Each wall is flat, endless, passes through zero and stands at right angles to its row. A trip goes straight from one point to another. List the walls that it crosses, first one first.

Walls:
(1): [-0.26  0.23 -0.01]
(2): [-0.60 -0.26 -0.10]
(3): [0.15 0.25 0.09]
(4): [-0.38 -0.13 -0.08]
(5): [-0.27  0.09  0.23]
(6): [-0.80  0.03 -0.09]
(7): [ 0.06  0.22 -0.28]
Trips:
[0.21 0.21 0.43] to [ 0.18 -0.32 -0.43] -> 5, 7, 3, 2, 4
[-0.52  0.42  0.13] to [-0.35  0.08 -0.11] -> 3
[ 0.76 -0.08  0.17] to [-0.14  0.00  0.41] -> 5, 1, 6, 2, 4

Walls:
(1): [-0.20  0.21 -0.02 -0.20  0.49  0.08]
(2): [ 0.29 -0.43 -0.31 -0.10 -0.24  0.15]
(3): [-0.17  0.63  0.18 -0.03  0.31  0.39]
(4): [-1.07 -0.46 -0.07  0.20 -0.05  0.43]
(5): [ 0.32  0.28 -0.01  0.06  0.10 -0.12]
(6): [-0.29 -0.11  0.39  0.02  0.46 -0.67]
(7): [-0.96 -0.18 -0.32 -0.21 -0.25 -0.25]
(8): [ 0.12 -0.04 -0.21 -0.01  0.68 -0.32]
(9): [ 0.38 -0.37 -0.34  0.36  0.17 -0.83]
Trips:
[-0.17  0.03  0.21  0.33  0.59 -0.40] to [-0.27  0.35 -0.20 -0.50  0.41 -0.31] -> 7, 4, 9
[ 0.09 -0.37 -0.07  0.22 -0.09  0.69] to [-0.28 -0.03 -0.02  0.15 -0.45 -0.62] -> 7, 9, 6, 2
[ 0.04 -0.22  0.16  0.06  0.09 -0.41] to [ 0.28 -0.44 -0.16  0.82  0.17  0.05] -> 7, 2, 4, 6

Walls:
(1): [-0.21 -0.63  0.01 -0.11  0.28  0.92 -0.36 -0.04  0.60]
(2): [ 0.14  0.37 -0.41  0.02  0.58  0.10 -0.07 -0.05  0.01]
(3): [-0.64  0.06  0.30  0.31  0.02 -0.16 -0.02 -0.23 -0.77]
(4): [ 0.32  0.01  0.34  0.33  0.34  0.47 -0.43  0.12  0.08]
(5): [-0.29  0.16 -0.10 -0.22  0.00  0.10  0.23 -0.32 -0.42]
(6): [-0.52  0.29 -0.09  0.06 -0.23  1.08  0.12 -0.07  0.00]
(7): [ 0.49 -0.07  0.12  0.44  0.37 -0.20  0.04 -0.33  0.40]
(8): [-0.04 -0.03 -0.22  0.30 -0.30 -0.07  0.91 -0.44 -0.21]
Trips:
[-0.06  0.15 -0.13  0.31  0.01  0.10  0.03 -0.11  0.21] to [ 0.32  0.44 -0.35 -0.25 -0.14 -0.29 -0.35 -0.18 -0.17] -> 1, 4, 5, 6, 8, 7
[ 0.12  0.24  0.01  0.21  0.17  0.16 -0.26 -0.09 -0.42] to [-0.36  0.18  0.73  0.35 -0.55  0.17  0.11  0.15  0.35] -> 7, 2, 5, 1, 8
[-0.22 -0.47 -0.43 -0.42 -0.32 -0.12  0.32  0.31  0.01] to [ 0.32 -0.13  0.33  0.54 -0.19  0.16  0.68 -0.24 -0.12] -> 1, 6, 7, 3, 4
[-0.26 -0.32  0.28 -0.05 -0.09 -0.36  0.39 -0.98  0.04] to [ 0.11  0.38  0.70  0.21  0.36 -0.04 -0.13  0.13  0.33] -> 4, 5, 8, 2, 1, 3
[ 0.36 -0.44  0.18  0.20 -0.28 -0.42 -0.40 -0.02 -0.15] to [-0.18  0.21  0.45 -0.20  0.46  0.64 -0.09 -0.10  0.03] -> 1, 6, 2, 5, 7

Walls:
(1): [ 0.23  0.23  0.32 -0.17  0.59 -0.10  0.04  0.20  0.22  0.00 -0.25  0.51]
(2): [-0.69 -0.38 -0.29 -0.15  0.38 -0.26 -0.12  0.24  0.26 -0.07 -0.45  0.11]
(3): [-0.60  0.36 -0.24 -0.24 -0.22  0.23 -0.26 -0.48 -0.14  0.42 -0.42 -0.24]
(4): [ 0.21 -0.08 -0.09  0.50 -0.05  0.10  0.25 -0.62  0.69  0.45 -0.02 -0.31]
(5): [ 0.06  0.13  0.33 -0.40  0.15 -0.18  0.03  0.29 -0.46 -0.22 -0.28 -0.06]
(6): [ 0.50 -0.04  0.16 -0.39 -0.36  0.04  0.34  0.64  0.70 -0.11 -0.59 -0.25]
(7): [ 0.83  0.01 -0.26 -0.17  0.54 -0.31  0.39  0.02  0.03  0.28  0.24  0.03]
(8): [ 0.24 -0.70  0.67  0.14  0.37 -0.12 -0.20 -0.42  0.04  0.00 -0.48  0.49]
(9): [-0.52  0.02 -0.16 -0.03 -0.06 -0.05 -0.23  0.20 -0.03  0.07 -0.45  0.17]
(10): [ 0.56  0.22  0.52 -0.22 -0.73  0.03 -0.11  0.60  0.19 -0.05 -0.16  0.01]
Trips:
[ 0.01 -0.08  0.01  0.10  0.46  0.13 -0.44 -0.28  0.75 -0.05 -0.24  0.18] to [ 0.33 -0.47  0.82  0.17  0.14 -0.35 -0.57 -0.04  0.15 -0.31 -0.56  0.18] -> 3, 10, 5, 4
[ 0.00  0.06 -0.12  0.25  0.47  0.07 -0.19  0.29  0.09 -0.23  0.36 -0.13] to [ 0.03 -0.02  0.26  0.04  0.26 -0.63 -0.05  0.15 -0.01  0.62  0.51  0.04] -> 2, 4, 8
[ 0.39 -0.78  0.32 -0.36  0.24  0.50 -0.31 -0.21  0.91  0.07 -0.29 -0.35] to [ 0.27  0.42 -0.09 -0.58  0.29  0.21  0.22 -0.15  0.47 -0.60 -0.07 -0.28] -> 5, 8, 2
[-0.03  0.07  0.45  0.58  0.21 -0.24  0.51  0.57 -0.53 -0.32 -0.07  0.21] to [ 0.07  0.39  0.07  0.07  0.55  0.27  0.73  0.32 -0.08 -0.24 -0.14 -0.18] -> 6, 8, 10
[ 0.48  0.08 -0.10  0.27  0.06 -0.21 -0.66  0.44 -0.49  0.12  0.41 -0.45] to [ 0.47 -0.15  0.42  0.20 -0.41  0.22 -0.17  0.26  0.07  0.34 -0.24  0.24] -> 6, 8, 1, 4, 7, 5

Walls:
(1): [-0.65  0.38 -0.16 -0.24 -0.14 -0.15  0.06 -0.27  0.05  0.24 -0.13  0.59
 -0.26  0.59  0.22  0.07 -0.21 -0.03]
(2): [-0.18  0.53 -0.57 -0.36 -0.75  0.35 -0.36 -0.13  0.42  0.16 -0.15 -0.09
 -0.10  0.41  0.27 -0.27  0.37  0.20]
(3): [-0.09  0.42 -0.35  0.34 -0.11 -0.39 -0.02  0.59 -0.45  0.15 -0.98 -0.46
  0.12 -0.22 -0.40 -0.32  0.14  0.26]
(4): [-0.04 -0.46  0.13 -0.01  0.42  0.29  0.68  0.07  0.16 -0.27 -0.16 -0.54
 -0.28 -0.32 -0.46  0.40  0.19  0.10]
(5): [ 0.59 -0.57 -0.05 -0.29 -0.31  0.17  0.09 -0.40 -0.20 -0.16 -0.38  0.16
  0.16  0.06  0.17  0.46  0.26 -0.31]
Trips:
[-0.03 -0.37 -0.25 -0.29  0.15  0.77 -0.23  0.42 -0.07  0.24  0.85 -0.18
  0.22 -0.18 -0.02 -0.46  0.07  0.04] to [ 0.12 -0.04  0.06  0.08  0.10 -0.53 -0.08 -0.04 -0.07  0.39 -0.08  0.41
  0.23 -0.14 -0.14 -0.13 -0.37  0.12] -> 4, 2, 3, 1
[ 0.13  0.33 -0.14  0.62 -0.35 -0.06  0.53  0.61 -0.11 -0.11  0.23 -0.07
 -0.24  0.07 -0.14  0.19 -0.42  0.30] to [-0.32 -0.62 -0.25 -0.06  0.38 -0.43  0.65 -0.25  0.05  0.38  0.03 -0.79
 -0.38 -0.15  0.06  0.16  0.35 -0.59] -> 5, 3
[-0.11 -0.16  0.48  0.61  0.56  0.32 -0.30 -1.15  0.02  0.08  0.26 -0.02
  0.11  0.45 -0.11 -0.17 -0.25  0.18] to [ 0.08 -0.28 -0.58 -0.22 -0.25 -0.08  0.31 -0.45 -0.12 -0.13 -0.09 -0.37
 -0.16 -0.36  0.23 -0.05 -0.59  0.33] -> 4, 5, 1, 2, 3
[-0.88 -0.02 -0.11  0.24  0.36  0.57  0.47  0.14 -0.47  0.17 -0.13 -0.23
  0.04  0.36 -0.01 -0.02 -0.22 -1.02] to [-0.07 -0.29 -0.07 -0.34  0.31 -0.13 -0.02 -0.25 -0.38  0.25 -0.19 -0.15
  0.44  0.14  0.76 -0.35 -0.09 -0.09] -> 5, 4, 3
[-0.44 -0.20  0.00  0.02  0.46 -0.18 -0.10 -0.22 -0.06  0.24 -0.32  0.54
 -0.37  0.10 -0.32  0.49 -0.35 -0.30] to [-0.30 -0.42  0.48  0.79  0.30  0.24 -0.72  0.10 -0.63  0.64  0.41 -0.19
  0.06  0.35  0.17  0.37 -0.31  0.28] -> 5, 4, 1

Walls:
(1): [ 0.60  0.71  0.34 -0.06  0.28 -0.04  0.17 -0.16 -0.02 -0.07  0.09 -0.21
  0.03 -0.24 -0.23  0.35  0.34  0.01  0.02 -0.08 -0.02  0.18 -0.04 -0.27]
(2): [ 0.49  0.05  0.72 -0.42  0.26  0.42 -0.59  0.45 -0.13  0.17  0.80  0.16
 -0.38 -0.12 -0.24  0.08 -0.42 -0.48 -0.24  0.01 -0.12 -0.20  0.15 -0.53]
(3): [ 0.00 -0.03  0.15  0.16 -0.41  0.37  0.20 -0.05  0.31  0.36  1.02  0.06
  0.94 -0.54 -0.53 -0.61 -0.10 -0.09  0.41  0.31  0.16  0.12  0.12  0.38]
(4): [ 0.28  0.55 -0.29  0.00 -0.04 -0.18 -0.09 -0.20  0.07  0.33 -0.37  0.43
 -0.53 -0.27 -0.66 -0.68  0.13  0.41  0.45 -0.60 -0.13 -0.01 -0.48 -0.56]
(5): [-0.03  0.12 -0.03 -0.11  0.16 -0.22  0.20 -0.49 -0.31  0.40 -0.11  0.08
 -0.22 -0.30  0.04  0.26 -0.03 -0.25 -0.27 -0.29  0.18 -0.32 -0.19  0.22]
(6): [ 0.59  0.27  0.13 -0.02 -0.07 -0.33  0.14  0.56  0.28  0.22  0.95 -0.35
  0.18 -0.22  0.11 -0.41 -0.24 -0.24 -0.55  0.02 -0.29 -0.09 -0.07 -0.17]
(7): [ 0.23 -0.20  0.54 -0.53  0.96  0.13 -0.20  0.06  0.51  0.01 -0.07 -0.44
 -0.27  0.20  0.33  0.26 -0.39  0.02 -0.32 -0.61 -0.30 -0.35  0.48 -0.28]
(8): [ 0.22 -0.08 -0.01 -0.15 -0.42  0.39 -0.79  0.06  0.15 -0.71 -0.10 -0.05
  0.53 -0.02  0.07 -0.15  0.09 -0.46 -0.13 -0.11 -0.53  0.24  0.22 -0.27]
Trips:
[ 0.07  0.11 -0.49  0.44  0.21  0.18  0.52  0.34  0.07 -0.14  0.35 -0.03
  0.11 -0.51  0.31  0.11  0.12 -0.70 -0.32  0.50  0.06 -0.16  0.19 -0.37] to [ 0.25  0.13 -0.04 -0.20 -0.01  0.03 -0.42 -0.23  0.43 -0.35 -0.26 -0.02
  0.46 -0.37 -0.21 -0.01  0.11 -0.14 -0.10  0.81 -0.04  0.47 -0.06  0.26] -> 5, 2, 6
[ 0.47  0.12  0.24 -0.13 -0.09  0.12  0.24 -0.15  0.85  0.92  0.00  0.27
  0.53 -0.30 -0.14 -0.10 -0.04  0.18  0.35 -0.11  0.24  0.04 -0.49  0.32] to [-0.37 -0.32  0.47 -0.10  0.00  0.41  0.19 -0.09 -0.22 -0.28  0.13 -0.32
  0.13 -0.23  0.01 -0.47  0.37 -0.39 -0.75  0.11  0.06  0.25  0.25 -0.19] -> 2, 4, 8, 7, 5, 1
[-0.28 -0.52 -0.57 -0.01  0.44  0.22  0.23  0.08 -0.75 -0.69  0.44 -0.33
  0.17 -0.51  0.29  0.41 -0.11  0.44  0.52  0.32  0.13  0.39 -0.12 -0.21] to [-0.33  0.21 -0.11  0.69  0.27  0.75 -0.45 -0.27  0.10 -0.01  0.31 -0.14
 -0.39  0.07  0.58 -0.02  0.07 -0.02  0.17 -0.16 -0.38  0.60 -0.05  0.28] -> 8, 3, 7
[ 0.28  0.16  0.06  0.07 -0.35  0.32  0.36  0.19 -0.28  0.19 -0.63  0.15
 -0.12  0.27  0.64 -0.05  0.18 -0.24  0.60  0.01  0.09  0.25 -0.55  0.57] to [ 0.06 -0.70 -0.22 -0.23  0.47  0.07  0.32 -0.11  0.03  0.38  0.01  0.07
  0.61  0.49 -0.36  0.42 -0.01 -0.71 -0.02 -0.19  0.10 -0.56 -0.42 -0.19] -> 4, 7, 2, 3

Walls:
(1): [-0.36 -0.29 -0.16 -0.14 -0.20  0.11  0.46  1.03  0.10  0.13  0.45  0.20
  0.39  0.83 -0.48 -0.02  0.17  0.37  0.38  0.01  0.04 -0.40  0.55 -0.19
  0.22 -0.41  0.59  0.45  0.03 -0.06  0.25  0.48  0.34 -0.37 -0.02 -0.05
  0.17  0.17  0.01 -0.14 -0.54 -0.41  0.21 -0.11  0.46 -0.10  0.11 -0.52]
(2): [-0.46  0.48 -0.39 -0.26 -0.22 -0.31  0.10 -0.39 -0.74  0.61 -0.24  0.00
  0.14  0.31  0.03  0.03  0.27 -0.90  0.14 -0.15 -0.65 -0.04  0.16  0.21
  0.58  0.07 -0.41  0.40  0.02  0.17  0.14 -0.26 -0.03  0.83  0.77 -0.38
 -0.22 -0.15  0.20  0.17  0.02  0.06 -0.35 -0.35  0.37 -0.23  0.16 -0.03]
(3): [ 0.21 -0.91 -0.25 -0.83 -0.62  0.42  0.03  0.24 -0.36  0.51 -0.31  0.11
  0.45  0.43 -0.01  0.80 -0.44 -0.23  0.82  0.05 -0.08  0.58 -0.16 -0.45
 -0.24  0.17 -0.44 -0.23  0.23 -0.16  0.28  0.45  0.75 -0.45 -0.08  0.05
 -0.28  0.50 -0.77  0.80  0.60  0.15 -0.22  0.05 -0.27  0.24  0.00  0.15]
(4): [-0.47 -0.44 -0.33 -0.30  0.05 -0.06  0.51  0.04  0.19 -0.78  0.04 -0.21
  0.29 -0.10 -0.87  0.00  0.57 -0.43  0.29  0.06 -0.21  0.53  0.07  0.14
  0.14  0.19 -0.01  0.05  0.41  0.08  0.35 -0.23  0.00  0.20  0.16 -0.27
 -0.12  0.21 -0.53  0.34 -0.31 -0.09  0.30 -0.14 -0.32  0.68 -0.48 -0.44]
(5): [ 0.02 -0.70  0.02 -0.44  0.40 -0.25 -0.20 -0.05  0.42 -0.59  0.01  0.06
  0.24 -0.43  0.01 -0.23  0.23 -0.13  0.07  0.07 -0.24 -0.31 -0.63 -0.35
 -0.23  0.32 -0.01  0.39  0.02  0.26  0.14  0.26 -0.23 -0.21  0.29  0.51
 -0.09 -0.01 -0.40  0.80  0.25  0.06 -0.42  0.47 -0.08  0.29  0.35  0.36]
(6): [-0.21  0.36  0.46  1.08 -0.32  0.66 -0.32  0.35 -0.17 -0.37  0.38 -0.09
 -0.20  0.16 -0.05  0.24  0.19 -0.45 -0.21  0.24  0.29 -0.29 -0.63  0.32
 -0.07  0.21 -0.06 -0.12 -0.13  0.47  0.13  0.75  0.17  0.31 -0.66  0.00
  0.30  0.73 -0.30 -0.11  0.01 -0.34  0.34 -0.29 -0.04  0.16  0.23 -0.21]
(7): [-0.21  0.17 -0.10  0.13 -0.50  0.18  0.30 -0.44 -0.22 -0.38 -0.38 -0.21
 -0.20  0.14  0.18 -0.22 -0.14 -0.49 -0.86  0.41  0.42 -0.34  0.50 -0.04
 -0.45  0.59  0.29 -0.22  0.00  0.43  0.17  0.00  0.47 -0.15 -0.34 -0.77
 -0.29 -0.13  0.25 -0.12  0.17 -0.17 -0.08  0.75  0.16 -0.01  0.12  0.13]
Trips:
[ 0.27 -0.11 -0.16 -0.41 -0.09  0.43  0.18  0.33  0.26  0.17 -0.09 -0.58
 -0.46  0.03 -0.98  0.37  0.10 -0.10 -0.07 -0.13  0.08 -0.02  0.20  0.51
  0.38 -0.06 -0.08  0.16 -0.57 -0.40 -0.32  0.68 -0.41 -0.17 -0.10 -0.35
  0.51 -0.03  0.09  0.09  0.31  0.13  0.04 -0.27 -0.14 -0.39 -0.21  0.43] to [ 0.49  0.42 -0.44 -0.39 -0.52 -0.13  0.94  0.11 -0.17 -0.23 -0.59  0.56
 -0.05 -0.22  0.16 -0.19  0.26 -0.52  0.32  0.50 -0.29 -0.05 -0.30 -0.49
  0.10  0.20  0.58 -0.22  0.16 -0.16  0.60  0.14 -0.33 -0.23 -0.22  0.14
 -0.22 -0.05  0.00 -0.18 -0.14  0.36 -0.18 -0.16 -0.22  0.07 -0.14 -0.42] -> 6, 2, 7, 5
[-0.25 -0.06 -0.23 -0.09 -0.26 -0.22  0.13  0.16 -0.34  0.17  0.89  0.19
  0.25 -0.26 -0.34 -0.95 -0.01 -0.22 -0.08  0.21  0.33 -0.61  0.58  0.13
 -0.20  0.17  0.15 -0.31  0.26 -0.01 -0.13  0.27  0.09 -0.15  0.20  0.27
 -0.53 -0.56  0.35  0.64  0.54 -0.45  0.36 -0.42 -0.45 -0.04  0.22 -0.31] to [-0.24 -0.05  0.15  0.20  0.35  0.06  0.58  0.91 -0.15  0.05 -0.45 -0.31
 -0.24 -0.40 -0.42  0.00 -0.23  0.18  0.34 -0.05  0.20 -0.88 -0.26  0.20
  0.35  0.07 -0.87 -0.09  0.21 -0.74  0.35 -0.12  0.14 -0.72 -0.32  0.13
  0.00 -0.49 -0.43 -0.02  0.47  0.03  0.80 -0.39 -0.23  0.60  0.04 -0.41] -> 2, 6, 3, 7, 5
[-0.08 -0.11 -0.77 -0.17 -0.09 -0.11 -0.04 -0.11 -0.19 -0.44 -0.55 -0.15
  0.07 -0.32 -0.29 -0.08 -0.49 -0.06  0.38 -0.11  0.55 -0.30  0.33  0.15
 -0.35 -0.16  0.02  0.08 -0.05 -0.38 -0.05  0.08  0.04  0.06  0.28 -0.14
 -0.21 -0.30  0.34  0.18  0.37 -0.10 -0.07  0.31 -0.11 -0.30 -0.33  0.35] to [ 0.23  0.64  0.41  0.30 -0.50 -0.10 -0.03 -0.27 -0.01 -0.95  0.18  0.20
  0.01  0.19  0.54  0.49  0.02  0.03  0.11  0.21  0.60 -0.41  0.14 -0.19
  0.31 -0.21 -0.15  0.05  0.16 -1.07 -0.02  0.37  0.51  0.01  0.00 -0.15
 -0.05 -0.70  0.29  0.06  0.27 -0.34 -0.26 -0.29  0.12 -0.13  0.16 -0.34] -> 4, 5, 2, 3, 1, 6
[ 0.34  0.16 -0.53 -0.08  0.24 -0.05  0.41 -0.27  0.77 -0.19 -0.42  0.20
 -0.13 -0.23  0.45 -0.08  0.19 -0.06 -0.29 -0.51  0.28  0.07  0.49  0.20
  0.08  0.50 -1.05  0.00  0.16  0.05 -0.26 -0.43 -0.17  0.59  0.19  0.11
 -0.02 -0.34 -0.12  0.24  0.55  0.06  0.14  0.62  0.24  0.41 -0.44  0.13] to [ 0.50 -0.14 -0.68  0.02 -0.14 -0.21  0.42  0.25  0.31 -0.22 -0.50 -0.22
  0.20  0.24  0.05  0.71 -0.50  0.10 -0.09 -0.13 -0.52  0.16 -0.35  0.40
 -0.21  0.02  0.21 -0.44  0.02  0.20 -0.23 -0.59 -0.05  0.48 -0.37 -0.06
  0.23 -0.23  0.40  0.11 -0.49  0.37 -0.35 -0.07  0.58  0.45  0.38 -0.10] -> 5, 3
[-0.04  0.11 -0.57 -0.05 -0.28 -0.10 -0.02  0.59  0.21 -0.72  0.04 -0.26
  0.42  0.18  0.02 -0.05 -0.05 -0.27 -0.17 -0.44 -0.16  0.50  0.34 -0.04
  0.01 -0.16  0.66 -0.30 -0.38  0.20 -0.37  0.13  0.20 -0.12  0.47  0.05
 -0.04  0.44  0.57 -0.10 -0.13 -0.34  0.25 -0.19 -0.57  0.06  0.00  0.77] to [-0.10  0.33 -0.22 -0.06 -0.36 -0.42 -0.02  0.56 -0.53  0.11  0.01 -0.01
  0.38  0.53 -0.38 -0.16 -0.18 -0.47  0.50  0.03 -0.01  0.13 -0.13 -0.21
 -0.33  0.05  0.27 -0.20  0.37  0.16 -0.86 -0.14 -0.30 -0.52  0.03  0.40
 -0.15 -0.11  0.06 -0.07  0.37 -0.50 -0.38  0.47 -0.56  0.05 -0.19  0.11] -> 3, 5, 2
